Each point is reached from the start by the listed moves, each made once or not at all, plus a little noise. Is the number of moves made odd or even? Then give how often each move was made.

Moves:
(1): [30.9, 23.9, 20.4, 12.4, -6.8]
(2): [  2.4,  -2.5, -17.7,  12.6,  24.6]
(3): [-2.6,  5.5, 17.1,  1.4, -5.3]
Start: [ -4.5,  11.9, -10.1,  -3.7,   5.4]
Points:
[-4.0, 16.1, -9.7, 10.6, 23.7] -> even (0, 1, 1)
[25.9, 34.3, 10.6,  9.7, -2.2] -> odd (1, 0, 0)
[24.7, 39.5,  9.2, 24.6, 17.9] -> odd (1, 1, 1)
[28.3, 33.2, -9.2, 22.2, 22.9] -> even (1, 1, 0)

Moves:
(1): [ 19.0,  13.8,  12.8,   8.2,  -0.1,  -0.3, -18.7,   1.9, -24.6, -26.6,
   8.3,  -4.1,  -5.0]
(2): [ 24.2,  -2.9,  -2.7,  -3.0,  -8.2,  -7.6,  11.1,   6.6,  -3.7,   4.1,
   7.1, -10.5,  16.3]
(3): [ -7.8,   4.5,  10.2,   5.0,  11.3, -15.7,  -2.4,  -4.7,  -2.0,   7.1,
  -5.2,  -7.0,  16.3]
(4): [-3.2,  4.6,  6.7, 20.4, 28.2, -5.8,  2.1,  6.7,  4.8, 14.2,  2.8, 15.4,
 20.5]
(5): [-11.1,  15.2, -10.3,   5.4,   6.9,  -0.8,  19.6,  16.7,  17.2,  -6.1,
 -13.0,  -8.1,  -6.7]
(6): [ -7.3,   7.6,  -6.2, -27.1,   3.3,  10.4,  -1.1, -14.0,  16.3,   0.2,
  20.9, -24.6, -33.5]
(7): [ -2.9,  11.1,   3.9,   5.0, -15.4,  -0.6,   6.3,  -9.4,   5.1,   4.2,
  -1.1,  -3.9,   5.1]
(8): [ -0.4, -18.5, -22.2,  -0.9, -20.0,  -2.9, -13.4,  -9.9, -13.3,  -4.9,
  19.4, -18.3, -13.8]
(9): [ -6.5, -21.5,   1.2,  14.2,  -0.2,  -5.6,  -2.4,  -4.0,  12.1,  -3.7,
   9.5,  -0.3,  -9.5]
(10): [ 2.3,  0.5,  1.6,  2.2,  7.5, 24.2, -4.0, 12.9, -0.6, 14.1,  0.3, -3.4,
 -0.1]
(11): [  2.2,  -1.3,  -0.2,   8.5,   8.5,  -0.8,  19.8,  -2.3,  -6.6,   2.3,
  -5.2,  -6.6, -17.0]
Start: [ 25.1,  -7.4,  -1.7,  -3.0, -10.9,  -3.9, -12.4,   6.2,  10.7,   5.8,
 -23.2, -29.0,   9.1]
Points:
[ 14.1,   0.5,  -5.3,  36.1, -20.9,  -7.6, -29.0,   9.5,   5.2, -11.1,
  -4.2, -74.9,  -2.7] -> odd (1, 0, 1, 0, 1, 0, 1, 1, 1, 1, 0)
[ 46.6,  -4.0, -12.6,  55.7,  -2.3,  -2.4,   9.3,  26.8,   2.4,   4.2,
   0.5, -70.5,  -0.1] -> odd (1, 1, 0, 1, 1, 0, 1, 1, 1, 1, 1)
[ 23.3,  42.9,   5.9,  19.9,  22.1,   2.7,  18.7,   9.7,  17.8,  -7.0,
 -14.1, -58.5, -25.8] -> even (1, 0, 0, 1, 1, 1, 1, 0, 0, 0, 1)
[ 18.8, -13.6,  -3.1,  58.5,  25.6, -34.8,  -2.2,   8.8,  -5.1, -13.0,
  -6.8, -55.8,  -5.4] -> odd (1, 0, 1, 1, 1, 0, 0, 1, 1, 0, 1)
[ 44.7,  -3.8, -11.5, -25.0,  -7.9,   0.0,  15.9,  -3.3,  15.0,  11.8,
   0.2, -71.3, -25.4] -> odd (0, 1, 0, 0, 0, 1, 0, 0, 0, 0, 1)
[ 50.8,   4.1,  11.0,  24.5,   6.8, -13.3,   6.8,  -8.5,  14.1,  -3.3,
  19.8, -65.0, -13.3] -> odd (1, 1, 0, 1, 0, 1, 1, 0, 1, 0, 1)
